Each wall is flat, endless, passes through zero and stands at right angles to its row. A trip goes straight from one point to another. Which walls does it cross, in order?
In the rows, 100 means zero.

Walls:
(1): 121,108,56
(2): 19,117,95
(3): 53,170,92
(4): 132,77,65
(5): 102,79,108
(6): 124,36,115
Trips:
120,122,117 to 93,109,131 => 2, 5
114,74,68 to 72,106,128 => 2, 1, 4, 3, 6
66,142,108 to 56,106,131 => 5
125,155,80 to 46,62,122 => 4, 2, 1, 5, 6, 3
75,146,111 to 65,101,80 => 1
59,72,66 to 147,42,50 => 3, 2
107,72,187 to 52,118,104 => 2, 3, 6, 5

Walls:
(1): 103,128,73,70,92,72,78,167,75,116,76
(2): 101,99,119,115,113,94,114,90,104,162,64
(3): 97,58,131,131,75,61,97,138,106,110,68
(4): 87,91,100,67,137,108,134,121,146,123,72
(5): 90,57,58,89,60,82,117,90,92,157,132
(6): 101,102,123,61,113,76,94,134,79,109,162
Trips:
100,140,133,97,76,67,60,139,87,55,103 to 87,106,151,101,97,60,157,102,84,144,118 => 2, 5, 4, 1
56,123,74,123,122,111,60,109,127,60,101 to 63,119,155,99,66,94,120,96,90,100,102 => 1, 3, 6, 2
103,106,57,99,176,146,81,125,69,124,117 to 96,44,133,88,89,125,87,102,147,87,99 => 2, 1, 3, 6
95,115,127,98,51,108,120,118,84,61,143 to 70,50,95,101,113,92,116,111,113,89,87 => 3, 5, 4, 6, 2

Walls:
(1): 106,97,136,67,73,142,92,144,67,109,137,108,76,95,120,97,115,133,90,66,87,97,70,195,45,107,125,110,85,152,85,79
(2): 61,80,106,118,143,86,102,71,128,127,124,65,93,87,67,114,120,76,66,47,55,142,65,106,148,107,95,107,141,114,123,79
(3): 140,92,144,129,115,76,152,105,127,67,42,112,65,100,125,82,142,120,85,117,130,88,79,113,75,72,130,135,98,95,99,158
(4): 122,71,138,94,93,124,96,70,124,93,146,93,71,86,81,98,128,168,72,102,65,94,100,75,88,135,40,59,63,93,88,46
(5): 92,128,105,128,96,74,63,59,123,134,87,109,81,93,102,95,54,92,154,106,94,120,91,123,67,104,108,88,88,68,124,136
(6): 95,95,78,63,106,109,99,91,98,78,105,120,118,87,114,161,84,110,120,102,143,99,120,87,81,106,118,77,44,85,81,50
(7): 124,124,69,66,149,121,109,79,41,145,107,74,74,111,61,138,73,65,89,100,77,76,145,91,59,63,57,125,123,104,62,92
(8): 90,90,95,130,146,120,135,45,135,90,73,108,57,98,73,110,39,89,115,109,104,93,74,91,109,131,141,132,81,92,106,78
Trips:
88,69,83,52,88,88,100,99,79,86,126,116,86,99,112,106,90,113,88,143,112,76,145,130,67,110,59,143,109,115,75,51 to 77,124,82,84,135,145,148,173,58,36,112,60,55,125,88,171,158,123,113,104,72,88,107,80,131,97,124,54,135,114,144,76 => 2
73,134,81,106,117,107,119,66,79,60,111,75,76,122,28,98,157,129,123,41,104,73,70,77,145,130,126,120,61,116,88,99 to 105,84,90,131,77,114,80,93,145,42,182,123,119,138,153,91,124,158,66,53,158,108,117,107,102,90,96,111,114,68,72,104 => 3, 1, 8, 2
58,101,123,130,103,120,40,148,77,117,82,126,122,84,135,29,70,123,116,93,105,109,105,92,121,83,66,106,111,148,113,143 to 109,105,85,114,102,130,82,65,92,93,118,91,92,84,70,115,84,122,72,92,126,134,55,136,134,86,139,117,77,76,113,82 => 2, 8, 6, 4

Walls:
(1): 75,80,98,143,110,123,115,147,123,87,78,41,93,109,169,98,100,121,89,105,117,94,167,128,115,111,138,84,147,148,150,89,136,67,70,99,89,125,99,43,70,55,100,143,121,73,53,156
(2): 58,118,43,126,79,102,83,80,96,77,93,81,86,146,100,99,136,101,113,58,67,79,118,118,86,121,87,112,70,116,132,79,77,129,139,76,76,137,141,112,111,83,113,74,107,137,105,86
(3): 119,78,104,120,120,167,92,127,126,149,102,95,94,143,111,47,128,44,68,67,115,88,117,116,78,80,77,91,119,145,53,102,133,101,111,81,98,137,140,125,72,50,136,107,79,52,121,136
(4): 119,163,65,73,106,88,84,102,44,111,60,164,84,159,136,99,111,81,51,116,158,46,125,87,109,115,95,74,27,136,68,150,173,160,108,107,128,124,151,125,72,46,52,80,72,135,108,157
(5): 149,90,103,124,79,106,97,99,102,165,80,91,151,68,176,17,93,78,44,71,102,118,89,71,42,95,99,47,116,90,110,139,126,162,90,161,163,132,107,28,37,78,71,78,125,77,132,179
(6): 88,99,117,160,46,104,133,102,73,154,73,110,138,87,111,136,118,143,124,76,23,116,98,135,131,129,65,105,108,73,106,127,112,132,111,128,98,64,96,106,36,90,111,65,89,58,99,120
Trips:
166,126,90,97,53,95,99,83,86,116,96,120,115,79,131,59,93,107,111,103,75,96,62,71,158,118,36,100,125,37,101,94,106,43,97,62,42,93,60,96,161,71,121,112,95,116,141,72 to 114,138,151,100,92,98,129,93,98,155,121,107,69,129,66,108,70,163,82,101,88,77,149,66,108,153,93,74,123,62,63,99,100,112,95,91,101,77,130,79,94,115,71,133,8,121,111,105 => 4
11,92,108,122,109,136,104,80,73,91,148,111,147,127,79,89,121,107,96,119,113,110,133,131,105,126,121,103,53,62,95,104,114,97,110,67,86,88,66,77,75,74,102,88,156,69,100,83 to 95,116,147,116,86,146,61,83,69,108,164,66,95,80,144,66,69,85,134,108,120,69,99,126,90,132,119,86,130,150,110,61,130,58,149,110,108,55,93,117,102,105,129,53,78,102,71,86 => 3, 2, 6
97,97,113,88,131,76,73,104,26,65,61,160,76,88,112,95,95,90,141,66,138,98,136,130,97,96,61,94,110,155,69,36,112,63,119,131,87,163,156,10,122,82,103,84,150,112,41,113 to 147,113,157,113,130,55,87,116,44,84,126,99,117,132,164,50,110,90,62,128,68,63,126,97,107,129,109,73,66,37,99,62,57,105,119,124,83,125,75,144,129,130,72,111,102,105,117,120 => 5, 3, 1, 2
135,117,94,195,133,129,72,127,41,117,134,105,142,58,112,89,137,71,113,129,103,84,103,88,72,123,93,87,72,108,105,136,119,109,90,93,147,66,107,80,94,143,124,121,131,164,74,81 to 87,76,83,121,104,55,132,87,123,146,126,60,103,105,27,123,133,83,107,137,175,129,90,102,78,69,152,146,91,57,81,82,160,110,41,92,145,105,59,151,141,157,88,113,105,100,78,77 => 6, 4, 5

Walls:
(1): 65,94,93,113,135,95,80,73,113,98,160,77,89,65,139,76,99,101,101,114,87,73,110,113,115,115,129,108,65,124,91,71,85,55,114,95,117,132,128,106,93,86,85,101,132,115,91,74
(2): 86,120,82,153,121,139,57,96,70,131,132,140,56,114,62,124,128,60,92,64,101,70,69,101,85,84,108,101,114,110,84,111,128,72,80,99,109,109,79,97,117,56,74,144,146,128,66,117
(3): 96,126,97,104,51,111,106,89,135,92,126,120,134,133,127,103,126,90,97,110,59,124,133,116,40,89,94,114,98,83,75,139,114,106,44,94,117,141,86,102,128,109,85,88,118,156,132,75
(4): 40,122,108,86,108,89,89,102,60,68,100,154,140,51,71,49,88,114,127,134,139,64,64,105,53,115,120,101,118,57,93,126,117,46,111,139,55,88,47,121,116,78,87,101,133,93,70,88
(5): 104,95,144,57,108,83,102,82,70,108,79,118,132,102,104,132,111,62,64,121,82,139,142,104,104,92,83,78,109,101,107,117,131,120,65,65,108,148,146,71,106,48,142,75,56,77,101,127
(6): 170,132,88,110,120,84,155,118,96,97,96,82,98,130,141,123,101,92,109,101,178,92,130,102,72,113,125,95,113,145,105,112,110,99,106,151,86,126,123,64,95,63,89,107,71,124,64,116
(7): 87,96,59,129,104,128,124,63,75,71,105,71,119,127,112,115,102,153,122,92,130,85,111,78,126,71,133,107,192,83,118,99,65,110,91,122,59,89,84,106,149,121,77,126,120,76,148,86
(8): 96,179,93,60,110,67,98,84,105,70,144,125,119,73,98,128,55,104,185,112,120,163,93,137,84,94,61,103,131,112,125,87,85,90,97,136,86,80,119,130,113,141,85,111,90,44,106,95
(9): 94,34,93,106,155,111,129,77,75,119,130,120,102,109,57,57,101,94,95,119,45,93,72,128,98,86,111,69,103,125,73,97,101,133,54,58,120,98,96,79,148,35,89,72,94,84,134,74
(10): 94,123,115,106,95,88,87,52,98,110,123,94,79,82,80,78,112,112,125,106,141,122,95,83,127,57,95,127,63,121,116,89,75,111,83,76,82,104,98,86,70,88,94,114,131,72,68,96
(11): 64,113,48,71,117,158,39,83,70,172,80,150,109,109,125,97,79,92,118,105,125,75,101,150,89,85,114,123,93,102,83,87,63,85,67,82,105,95,80,88,139,89,131,147,68,123,55,85
Trips:
115,81,129,95,107,121,92,102,92,60,100,128,44,142,97,93,107,84,78,74,122,85,62,45,107,119,67,85,51,122,107,137,97,97,145,101,107,110,120,96,82,101,100,112,113,88,88,114 to 149,130,132,144,51,131,77,108,123,92,148,120,117,96,105,93,86,79,125,73,141,107,68,119,103,118,106,66,120,80,128,101,106,116,93,99,126,120,89,72,67,152,86,67,117,123,115,127 => 3, 8
107,121,93,131,129,126,152,119,87,143,52,44,142,56,84,101,109,53,90,116,131,116,97,69,101,101,134,121,109,139,103,135,106,129,88,118,97,88,89,91,118,88,127,114,90,50,107,105 to 79,67,108,96,126,185,105,130,102,73,88,16,121,131,149,58,118,128,67,143,135,117,115,96,140,80,96,90,91,51,164,97,130,85,104,113,122,88,117,58,100,107,90,74,126,118,80,95 => 9, 10, 1, 5
76,115,100,119,77,85,68,93,73,89,51,90,69,88,85,131,86,88,58,92,88,129,81,102,118,116,97,66,80,87,77,108,110,84,94,61,111,147,92,139,129,135,110,69,59,79,125,148 to 104,160,103,66,54,90,123,135,102,127,73,90,93,157,95,105,121,108,74,91,107,152,78,128,69,79,108,94,132,86,75,72,79,87,95,91,51,121,126,88,60,78,100,85,88,127,109,128 => 3, 6, 8
95,103,106,113,143,18,68,96,108,75,110,97,127,108,104,118,94,125,141,93,111,103,123,107,115,71,106,78,154,133,110,79,71,72,123,120,83,113,81,105,122,72,73,99,129,101,83,78 to 103,100,98,120,103,76,70,147,105,106,66,132,52,31,109,63,80,100,101,96,126,110,126,102,104,103,109,107,96,137,116,94,98,108,118,73,148,117,141,81,93,112,33,136,66,82,48,118 => 11, 7, 4
